Every row gives one point. Each copy is the shape, with its points in the same order, turned, moved and blurred by noise. Some copies are also mirrored. Which?
In the rows, zero is written as 128.

Shape, 7 rows:
[[125 169 119]
 [127 155 116]
 [122 164 123]
 [163  39 178]
 [140 108 195]
 [164 165 140]
 [103 142 106]]
Copy 1:
[[164 152 121]
 [156 149 116]
 [163 163 119]
 [ 51  74 154]
 [ 94 125 178]
 [180 132 141]
 [135 165  92]]
Copy 1 is: only turned
Copy 2 (7 x 3):
[[107 160 152]
 [119 154 148]
 [106 153 147]
 [167  27 132]
 [102  60 141]
 [107 131 185]
 [129 158 120]]
Copy 2 is: only turned
Copy 3 (7 x 3):
[[176 160 146]
 [169 152 140]
 [163 164 143]
 [140   7 143]
 [192  62 126]
 [198 127 182]
 [145 152 133]]
Copy 3 is: mirrored

Shape, 11 rows:
[[123 122  94 126  72 102]
 [151  90 150 100 164 132]
 [ 89 164 114  92 108  96]
 [125  87 139  83 124  93]
 [135 122 103 148 167 156]
 [182 200 133 128 175 205]
 [163  79 120 105 166  92]
 [126 184  76 157 123 112]
 [ 99 114 135 140 176 129]
 [130 151 146 123  92 158]
 [136 169 152 131  93 117]]
Copy 1:
[[ 93 150  95 140 116  93]
 [125  66 158 122 130 141]
 [117 180 150 113 125 115]
 [ 77 100 164 121 119 119]
 [157  99 111 142 163 155]
 [249  91 117 110 125 151]
 [107  70 165 153 143 112]
 [166 175 106 171 144 102]
 [124 124 148 150 158 185]
 [147 132 102 104  87 142]
 [140 149 121 139  75 125]]
Copy 1 is: only turned
Copy 2:
[[137 128 100  86  79  87]
 [160 147 149 125 135 171]
 [112 128 136  81 149  71]
 [152 121 152  78 109 145]
 [148 151  85 151 156 133]
 [136 211 138 214 184 103]
 [196 117 134 114 123 156]
 [136 125  90 147 147  48]
 [123 112 100 133 165 153]
 [ 96 173 132 139 108 105]
 [101 137 148 144 103  85]]
Copy 2 is: only turned
Copy 3:
[[123 123 104 117  74 142]
 [171 116 153 152 161 134]
 [ 77 103 103 107 125 121]
 [132  90 161 146 112 135]
 [181 128  75 133 164 140]
 [159 204  81  92 223 141]
 [163 115 146 195 134 133]
 [113 141  39 126 127 120]
 [170  86 103 137 169 106]
 [139 139 120  72 127 133]
 [117 151 119  96 123  99]]
Copy 3 is: mirrored
Copy 4 (11 x 6):
[[144  84  82 124 148 127]
 [125 155 125 103  61 116]
 [ 79  94 117 110 156 144]
 [118  96 105  93  77 134]
 [115 173  93 141 113  88]
 [133 237 175 132 155  98]
 [121 133  88  74  68  94]
 [105 130  98 128 189  80]
 [ 80 143 105 144  84  95]
 [140 125 147 148 134 131]
 [131 100 158 129 149 111]]
Copy 4 is: mirrored

Shape, 15 rows:
[[107 140 148 184  93 100 105  81 217]
 [158 113  86 150 141 158 204 107 163]
 [118 137 104 168 181 134 118  94 164]
 [111 127  75 115 127 141 131 171 177]
 [123 100 172  90 113  85  91 191  95]
 [186 195 181  77 110 103  97  91 118]
 [116 135 123 116 116 115 156 118 177]
 [ 90 150 151 138 125 165 173 182 131]
 [152  78 121 172 132 147 172 166 163]
 [126 129 112 113 112 112  95 128  96]
 [136  95 205  83 177 203  80  83  99]
 [122  81  77 134 205  89 188 130 153]
 [160 136 129  93 177 156 161 160 186]
 [181 201 102 193 182 102 129 191 166]
 [172  82 102 140 193 186 104 171  98]]
Copy 1 (15 x 9):
[[177 129 191 106  76 148 110 141 203]
 [157 199 163 151 189 114 154 103 157]
 [189 159 130 139 115  92 103  91 167]
 [134 168  95  96 144 109 172 110 195]
 [ 90 117  97  23 124 123 108 133  98]
 [121 144 170  74  59 157 140  59  69]
 [114 168 155 110 120 131 140 114 177]
 [112 189  84 132 128 139 135 168 129]
 [166 185 130  95 202 133 129 151 159]
 [128 106 119  87 119 101 147 106 112]
 [133 103  86 135 141 190  54  43  80]
 [128 197 142 108 189  41  94  92 180]
 [134 227 104  94 149 145 126  71 155]
 [219 244 115  67  94  80 151 123 133]
 [192 151  54  94 204 109 117  81 102]]
Copy 1 is: only turned
Copy 2:
[[ 48  85 115 112  82 170 168  60 161]
 [116 137 122 143 164 138 194 135 225]
 [ 97  79 136 124 139 111 128  92 202]
 [153 107 107 134  81 130 146 149 189]
 [192 150 152  85 100 155 105 103  87]
 [105 162  60  38 160 152  94  84 123]
 [108 122 121  95 110 151 163 133 176]
 [111 165 159 145 104 163 104 166 167]
 [153 145 156 171 127 168 173 105 203]
 [147 117 108 113 136 116 124 115 105]
 [144  76 140  92 224 207  54 114 138]
 [163 110 190  99 139  89 186 125 222]
 [157 139 117  94 126 162 119 133 240]
 [125 180 111 139  83  78  95  55 235]
 [209 111 139 174 179 128  91 104 189]]
Copy 2 is: only turned
Copy 3:
[[182 216 146 117 181  93 124 141 213]
 [112 119 159  51 153 164 134 105 158]
 [130 177 169 116 187 111 139  87 139]
 [ 84 149  92 101 175 107 103 134 137]
 [ 87 161 138 164  99  89  99 209  87]
 [190 165 135 170  46 114  94  94 133]
 [133 147 127  82 136  87 114 150 151]
 [134 147  86  98 161 149 157 185  99]
 [ 89 160 160  76 166 178 121 169 138]
 [108 129 133 162 121  91 132 148 142]
 [196 126 199 194 171 134  59 133  58]
 [ 74 134 191  41 154  85 151 108 120]
 [129 169 122  59 143 145  81 106  83]
 [ 69 249 108 109 124 152 172  71 123]
 [ 61 144 176 160 174 174 104 107  70]]
Copy 3 is: mirrored
Copy 4 (15 x 9):
[[ 97 166 177 204 148 197 125 133 142]
 [ 56 117  81 122 139 167 189 168 128]
 [102 108 134 131 193 169 131 149 131]
 [112 144 115  79 109 194 124 141 136]
 [167 107 171 111  51  95 111 117 166]
 [165 183 143 151 150  78 183  98 205]
 [ 90 158 140 130 116 161 159 121 125]
 [129 160 140  91  96 125 136 199  91]
 [ 80  94 128 121  89 169 159 197 142]
 [145 120 107 132 113 108 111 113 162]
 [234  71 135 142 159 105 202 137 111]
 [ 36  63 139  69 137 153 143 122 125]
 [118 134 144  58 126 169 199 151 150]
 [ 74 160 156  69 174 149 116 203 223]
 [158  47  94  79 134 145 145 192 171]]
Copy 4 is: only turned
